Every row gives one point. The last column is the point's height on a tilted bowl or saddle (a function of degree 2), plus a little noise. Along how many of its main directions does it bend up, bend down or stay straight?
(in the rows, 128 means zero)

Points:
[[142 197  84  73]
 [116 106 121 126]
 [224 129 199 249]
 [138  99 159 127]
 [176 125 156 157]
 [146  58 146 102]
 [ 78  90 139 132]
 [ 56 155  17 186]
 [120 132 203 134]
 [ 77 173 198 115]
 [165 122 162 150]
 [170 102 137 141]
 [113  71 182 104]
 [ 91 137 128 130]
 [177 160 117 133]
 [104 137 186 127]
 [142 139  78 120]]
Directions: 1 up, 1 down, 1 straight

Points, 25 rows:
[[ 98 200  77 169 168]
 [ 80 134   7 179  47]
 [104 123  53 150  90]
 [128 161  98 178 118]
 [ 98 143  90 177 129]
 [105  96 155 125 171]
 [156 187 108  74 198]
 [ 57 122 191 134 151]
 [155 148 169  99 155]
 [137 147 120 169 132]
 [ 86 155 102 162 155]
 [ 94  71 140 121 204]
 [ 81 133 150  87 142]
 [ 91 120  49 100 173]
 [ 99 148 176 117 118]
 [108 160  93 135 135]
 [153 108 121 243 173]
 [120 114  64 214  46]
 [133 105 119 142 144]
 [147 107 105 126 138]
 [103 115 149 137 159]
 [178 112 149 153 191]
 [201 189  59 133 124]
 [124 165 129 131 140]
 [ 60 128 113  96 198]]
Directions: 3 up, 1 down, 0 straight

Points, 63 rows:
[[147 126 141 129 193  97 123 138  98]
 [136 183 116 145 131  92 139  92 124]
 [ 95 153 129 108 116 149 111 112 121]
 [ 84 116  56 156 146 145 116 153 146]
 [ 86 185 174  69 123  84 133 179 193]
 [123 117 162 103 181 109  76 133 121]
 [121 124 161  85 138 105 139  82 144]
 [191 109 162 109 120 102  95 184 128]
 [ 77 104 182  89  88  66 188 162 156]
 [189 124  90  46 181 109  90 123 111]
 [122 200 116 106 126 169 119 114 150]
 [130 158 124  55 132 123 177 144 161]
 [ 98 137 145 139  56 144 147  76 111]
 [119  52 148  87 123 171  82 126 112]
 [139 154 110 146 218  81 203 178  71]
 [107 183  94 150  67  97 117  80 133]
 [148  50 110 135 146  85 140 104 149]
 [111 227  81  73  49  88 141 116 151]
 [ 59  98 160 166 107 147 185  88 109]
 [146  68  65 164 118 135 111 102 168]
 [154 169 136  76 156 139 126  87 144]
 [125 170 115 147 120 178 170  72 157]
 [192 124 119 138 170  95 154 158  90]
 [175 135 126 149 132 126  56  56 138]
 [127 177  52 193 203 149 106 165  96]
 [156 126 146 100 209 111 176 109  99]
 [182 168  84 156 182 129 131 132  99]
 [128 204 162 155  98 177  75 138 147]
 [138  85 112 121 110 109 157 178 150]
 [126 104 100 176 180  55   7  99 110]
 [103 195 160 168 114 121 134  92 138]
 [164 107 157 147 148 133 151 106 132]
 [158 109  90 194  83  96 143 105 165]
 [221  75 137 200 130 175 134  46 150]
 [148 108 210 133 123 109 110 120 171]
 [ 54 117 151 156 119  99 134 196 167]
 [126 161 143 119 131 168 169 137 143]
 [ 76 132  95 132 165 157 122 136 101]
 [171 202  97 132 138 133 133 160 156]
 [121 130 152 131 136 145 146 121 135]
 [ 97 128 206  50 124 115 152  74 190]
 [ 18 111 111 105 155 159 159 141  78]
 [186 101 130  73 185 134 164 155 102]
 [121 210  59  46 179 158  56 116 166]
 [ 98 164 157  89 152  57 132 105  98]
 [116 164 194 124 189 105 184  78 126]
 [149  73 104 140 102 120  88 118 137]
 [ 60 117 129 154 122 101 221 188 150]
 [151 149 124 181 142  98 147  34 149]
 [162 197  78 159 157 151  94  41 167]
 [151 135 131 135 155 112 101 115 118]
 [ 49 139  81  84 188  97  71 156 110]
 [ 67  60  54  74 187  98 177 216 249]
 [120 172 122 164 107 133 119  74 145]
 [ 98 152 149  69  96 154  67 123 128]
 [106  49 129 172  87 107 196 168 158]
 [195  98  90 147 101 182 110  88 120]
 [166 140 105 157  90 103 140 161 156]
 [141 173 109 123 201 127  84 220 113]
 [156  94 114 100  51 120  67  65 107]
 [118  90 105 192 112 136  51 157 150]
 [142 112 213  86 100 111 103  96 174]
 [ 55  82  81 125 213 107 105 177 143]]
Directions: 4 up, 3 down, 1 straight

Points:
[[138  99 160  17 155 121 110 135 104]
 [165  97 121  88 145 103 141 155 151]
 [113  72 143 130 103 113 162  75 124]
 [226 103 110 111 133 138  55 144 140]
 [162 107 126 145 139 158 141 128 151]
 [105 172 180 113 169 136 140 140 145]
 [129 138 147 134 126 170  76  85 108]
 [149 128 162  92 127 110 121 144 143]
 [124 183 140 242 192 123 114 191 249]
 [100 123 144 106 117 161  61 147 140]
 [135  80 135  88 102 156  99 120  98]
 [155 153 130 114  87 123 189 100 141]
 [142 121 151 165 137 204 129 199 226]
 [126 115 155  89 187  84  68 104 167]
 [171 140  79 163 146 162 108 159 171]
 [ 50 126 131 103 101 158  82  80  82]
 [153 119 125 117 137 136 166 100 159]
 [124 121 146 178 172  85 165 138 175]
 [129 118 206 110 115 108 152  79  98]
 [149 141  63 143  99 167 126 110 126]
 [166 175 120 132  81  80  94 154 166]
 [ 85 209 150 150 125 159 103 109 123]
 [141 134 158  93  83 104 249 112 149]
 [119 106 152 113  95 136  69 139 121]
 [111  64  82 142 113  61 141 120 161]
 [165 133 163 115 145 110  79 158 173]
 [172 122  85  59 165 116 129 119 166]
 [ 91 108 149 144  54 139 111 116  73]
 [ 93 163 156  79 179 139 155  73 131]
 [ 77 120 131 146 102 160 171 120 117]
 [152 114 164 127 153  81  95 129 161]
 [131 112 101 125 138 116 134 154 150]
 [117  37  88 142 106 145 151  84 168]
 [173 164 137 121 106  98 121 140 161]
 [151 104 177 146 156 163  99 138 120]
 [156 143 139 109 101 126 140 113 129]
 [109 184 145 141 144 154 154 129 135]
 [143 103  57 129 130 166  91 213 190]
 [116 104 110 123  76  88 141 106 122]
 [110 128  81 168 149 119 135 147 154]
 [ 99 142 110  76  95 165 149  88  96]
 [ 97 179 165 197  87  70  82 156 214]
 [167  85 130 166 103 162 120 163 150]
 [120 132 175 156 158 157 119 110 123]
 [141 160 153 106 110 130 114 161 153]
 [ 68  97 119 110 220 152  79 118 106]
 [120 142 150 104 113 148 151 153 127]
 [101 116 146  70  78 144 108 150 107]
 [133 139  95  82 177 122 119 118 146]
 [151 167  77 151 168  94 116 165 178]
 [114 171  97 176 156 125  63 147 174]
 [108 102 165 137 131  79 186  91 153]
 [123 121 112  78 167 132 108  68 154]
 [141 148  99 130  84 119 146 176 126]
 [136  91  91 161 191 107  50 107 169]
 [150 140 100 119 174 190  97 138 148]
 [175 140 111 135 169  98  89 110 188]
 [ 96 161 160 109 156 130 162 141 134]
 [195  95 112 132 163 188 141  80 195]
 [126 134  52 165  98 164 131  87 132]
 [134 175  91 124 156 106 214 197 133]
 [128  73 100 147  93 152 145 115 136]]
Directions: 2 up, 2 down, 4 straight
